Each row is a point. The points of each table are mixes of a few directions, plus a little noise. How many directions does each table use, and how many do they share? Where both have some left over, give the other angles between the two spaces (their principal angles), to ten degrees, smallest first.

First:
array([[-0.04,  0.05,  0.01],
       [-0.53,  0.55,  0.11],
       [ 0.30, -0.31, -0.06],
       [ 0.47, -0.50, -0.10],
       [-0.19,  0.20,  0.04]])
Second:
array([[-0.64, -0.13, -0.23],
       [ 0.54,  0.16,  0.22],
       [ 0.34, -0.15,  0.03],
       [-0.31, -0.28, -0.22],
       [-0.15,  0.31,  0.10],
       [-0.33, -0.13, -0.15],
       [ 0.55,  0.21,  0.24]])
Directions: first 1, second 2, shared 1

First:
array([[ 0.07,  0.15,  0.17, -0.13, -0.31, -0.37],
       [ 0.10,  0.21,  0.24, -0.19, -0.43, -0.52],
       [ 0.23,  0.25,  0.36, -0.46, -0.41, -0.46],
       [-0.09, -0.19, -0.22,  0.16,  0.38,  0.47],
       [-0.31, -0.12, -0.31,  0.60,  0.11,  0.09],
       [ 0.18, -0.08,  0.03, -0.33,  0.30,  0.38],
       [-0.17, -0.21, -0.28,  0.34,  0.35,  0.42]])
Second:
array([[ 0.05,  0.22,  0.23, -0.12, -0.47, -0.55],
       [-0.06, -0.21, -0.22,  0.12,  0.46,  0.56],
       [ 0.00, -0.03, -0.03,  0.02,  0.07,  0.08],
       [-0.06, -0.23, -0.25,  0.13,  0.52,  0.61],
       [-0.01, -0.02, -0.02,  0.01,  0.04,  0.05],
       [ 0.07,  0.30,  0.30, -0.16, -0.62, -0.74]])
Directions: first 2, second 1, shared 1

First:
array([[ 0.10, -0.11, -0.01, -0.38,  0.05, -0.06, -0.19, -0.25,  0.18],
       [-0.20,  0.23,  0.01,  0.71, -0.10,  0.11,  0.35,  0.49, -0.35],
       [ 0.13, -0.13, -0.01, -0.45,  0.06, -0.08, -0.23, -0.31,  0.22],
       [-0.12,  0.12,  0.01,  0.40, -0.06,  0.06,  0.20,  0.28, -0.19],
       [-0.18,  0.20,  0.02,  0.64, -0.08,  0.11,  0.32,  0.45, -0.31],
       [ 0.14, -0.15, -0.01, -0.49,  0.07, -0.09, -0.25, -0.34,  0.24],
       [ 0.14, -0.14, -0.01, -0.46,  0.06, -0.08, -0.23, -0.33,  0.22]])
Second:
array([[-0.18,  0.21,  0.23,  0.18, -0.34,  0.03,  0.68,  0.51, -0.46],
       [-0.02,  0.02, -0.25,  0.60,  0.27,  0.10, -0.38, -0.02,  0.14],
       [ 0.06, -0.06,  0.07, -0.35, -0.06, -0.06,  0.03, -0.11,  0.05],
       [-0.01,  0.01, -0.15,  0.34,  0.17,  0.05, -0.24, -0.03,  0.10],
       [-0.03,  0.02,  0.13, -0.18, -0.15, -0.03,  0.24,  0.09, -0.12],
       [ 0.26, -0.28,  0.01, -0.94,  0.10, -0.16, -0.42, -0.62,  0.42],
       [-0.06,  0.05, -0.23,  0.66,  0.24,  0.11, -0.29,  0.05,  0.06],
       [ 0.12, -0.12,  0.15, -0.72, -0.12, -0.12,  0.06, -0.23,  0.09],
       [-0.09,  0.10, -0.02,  0.36, -0.01,  0.06,  0.12,  0.20, -0.13],
       [-0.05,  0.06,  0.07,  0.05, -0.09,  0.01,  0.20,  0.14, -0.14]])
Directions: first 1, second 2, shared 1
